Each row is a point. Any point is a mix of the corners, with weights that add up to 1. It lies inside the corners' shape when no weight is negative. Say inside or outside, and name the corners with a negative weight.

Corners:
(1): [-24 -11]
(2): [ 17 -38]
(3): [121  18]
Points:
[ 36 -25] => inside
[ 22 -11] => inside
[ -2 -21] => inside
[ -6 -41] => outside (3)
[-23 -26] => outside (3)
[ 6 -7] => inside
[82  9] => inside

Corners:
(1): [106 -44  36 -67]
(2): [-45  18   3  80]
(3): [-17  46  17  61]
(4): [-59  16  50  27]
(5): [-46 -14 -72   8]
Points:
[ 6 10 34 25] => outside (5)
[ -9  -2 -13   4] => outside (2)
[-17  30   6  46] => inside
[-30  -1 -22  30] => inside
[-9 -1 37  3] => inside
[-53  30 -33  87] => outside (1, 4)
[-58  14 -33  47] => outside (1)

Corners:
(1): [ 38  31  11 -42  55  95 -17   1  42]
(2): [101 -78  43  36 -62 -32  14 -82  38]
(3): [-33 -81  16 -31  41  -9 -40   0 -46]
(4): [-58 -58   1  27  -1  19 -34 -34 -22]
(5): [-19 -72 -23  -5  31 -49  35 -88   9]
(6): [ 39  61 -73 -39  -3 121 -93  25 -40]
(7): [115  -9  10  37 -20  22  -6 -42 -35]
(8): [-33 -84   4 -33  16  -4  70 -13  11]
(9): [  3 -13  -5 -14 -68 -71  18 -49 -55]
(10): [-72  -3 -67 -28  83  -6 -52  46  38]
Points:
[-13 -57  -5  -6  -5 -15   2 -27 -16] => outside (1)
[ 84 -10   1  22  -9  50 -17 -21   5] => outside (3, 5, 9)
[ -6 -23 -14 -15   9  24 -27 -16   0] => outside (7)
[ 33 -22  -8   2 -12  15  -3 -30  -9] => outside (3)
[ 59 -33   5  13 -18   5  -9 -39   1] => inside
[-15 -52  -3 -20  15   6  23 -15   8] => inside
[ -5 -30  -8 -13  18  17 -26  -4  -9] => outside (5)
[ 48 -66  33  17 -20 -16  17 -57 -12] => outside (6, 10)
[ 19 -47  -2  -2  -9  -8  10 -38  29] => outside (3, 7)

Corners:
(1): [ -6 -15  32  -2  36  24 -25  52 -50 -79  44  -7]
(2): [ 94   6  68  11 -17  -4 104  30  -3 -63  56  51]
(3): [ -29 -121  -12  -21  -40  -23   48  -37   -1  -31  -47  -24]
(4): [ 55  95  66   6  28 -28  10 -62 -23 -64   4  50]
(5): [ 61  13 -49 -11 -18   7  56 -83   9  17 -34 -18]
(6): [ 39  -7 -47  30   0 -70  26  90   8 -16 -64  44]
(7): [ -2 -12 -37   7 110  78  30 -12  51 -34 -19  14]
(8): [ 17  42  86  40 -21 -82  37  40 -15 -65 -27 -18]
(9): [-36 -17  40 -59 -10 -17 -27 -19  46 -16 -22  -3]
(10): [-10 -77  39 -73  44  31 -39 -17 -22 -16 -46 -32]
(11): [-13  40  51  19  26 -26  80  40 -19  -9  -8  55]
(12): [  7 -48  -9   2 -70  83 -87 -20  -9 -14 -51 -41]
(13): [ 10 -66  23  71 -21   4 -10 -15  19  14 -21  -4]
Points:
[ 18  -9  25  21   9  -2  23  12   5 -39  -5  21] => outside (5, 10)
[ 18 -34  10  -7   0   7   0  -9  -1 -25 -25  -7] => outside (11)
[  4 -19  14  -7  22 -13  13   0  -4 -19 -31   2] => outside (2, 12)
[ 44  12  45  -3 -26  -1  22 -38   9  -7  -8   3] => outside (1, 3, 6, 7)
[ 10  -2  79  -7  -9 -12   8 -10 -28 -55  11  11] => outside (5, 6, 7)
[  2 -21  17  -6  19   5  -1 -10   0 -23 -29  -5] => outside (2)
[ 34  18  35 -15   8   8 -13 -23 -20 -27  -9  15] => outside (3, 7, 8)
[ 18   1  15   0  35  18  23   3   8 -28 -12  14] => outside (3)
[  7 -55  26  -1  -2   7 -17   4 -17 -46 -26 -16] => outside (5, 9, 11)

Corners:
(1): [-14  86 -54  16 -32  24  -4  56   8  10   6  94 -21  65 -20  -1 -29 -11]
(2): [ -3 -16 -30  32 -53  12 -12  17  16 -13 -12 100   0 -20 -16   7 -82  41]
(3): [ 11  29 -14 -21  -3  -9  -7  10   7   0 -40   5  16 -35 -25  38  -1  38]
(4): [-21   0 -22  -1 -14 -24  39   5  -7 -10 -50  18  -3  12  -8  17  20   7]
(5): [ 32 -22 -21  28 -42  -3  15  23 -16 -50   8  -7  -7 -18  56  29 -57 121]
(6): [ 17 -19  65  38  55  26   4  -7 -17 -11   4   2 -33 -39 -32  43  25  -5]
(7): [  6  -9 -37 -43 -25  -9   1  25 -13  -9  27   3  11   6 -30  -9 -50  11]
(8): [-80  64 -15 -63  63 -41  53  23 -38  71  21  18 -13  52  13  33  42  -3]
(9): [-22   4  -2  35 -11  -2  -5  14  23 -11   2  42 -21 -35 -25 -87  28 -31]
(10): [  9 -11  18   4  -1  41 -46  17 -13 -18  33  14 -39 -52  13   2   4 -18]
(11): [  0  -1  10   9  15   8 -19 -12  42 -22  15  44  -3 -35  -8  26 -39 -10]
(12): [ -1   7 -44  14 -11  11 -10  45  13  -1  -9  43  53 -35  -6  21 -23   1]
(13): [ 24 -16 -22  41   7 -12 -39 -13  17  -3  33  22 -16 -51  -9   9  23 -30]
(14): [-111   -5  -27   41  -47   10   -8    2   39  -25   20   37  -18   -5
  -31    7    1  -22]
(15): [-14   8  28  36 -17 -25  17 -25 -17 -11   3   2  -6 -25  -6   9 -23  -4]
(16): [  9 -32  43  32 -23  19  20   3  16  39 -18  26   5  13  28 -17  -1   7]
(17): [  4 -24 -19  50  -6  13 -27 -22  -8 -24   6  50  29 -33  -3 -37  23  19]
(18): [ 19 -31  97  55 -26 -25   1 -10 -13 -17   1  -9 -21   4 -12  27   5  -2]
(19): [  3   0 -20   4  95  10 -56  40 -12  55 -18  -5  -6 -25  69 -28  30  18]
Points:
[  1   3 -17  20 -11   3 -17  12 -11 -18  -9  17 -18 -13  -4  14  -6  18] => outside (8, 9, 11, 12, 16)
[-10  -2 -13  13 -13  -3   5  10   3  -7 -14  36  -3  -9  -6   7 -11  10] => inside
[ 13 -12  -3   9  11   1 -11  14  -8 -10   3  13  -3 -33  12  12  -7  28] => outside (1, 14, 15, 16)
[-9 10 -7 18 -3  2 -8 14 -2  1  2 29 -8 -4  0  1 -7  3] => inside
[-12  -1 -10  11  15   4 -16  15   4   5  -1  20  -6 -16  11  -1  -1   7] => inside
[-10   3  17  24  15   0  -9  13   4  14   4  12 -16 -14  11  -3  15  -6] => outside (2, 4, 7, 17)
[ -1  -2  -1  16   9   5 -15   9  -3   4   0  18  -5 -23   9  -1   3   6] => inside
[-17   4 -18  16  -6   6  -8  12   5  -5   5  33  -4 -17  -4  -1  -5   2] => outside (18)
[  3  -8   6  19   0   5  -3   6  -1  -7   5  24  -9 -19  -9  12 -12  10] => inside
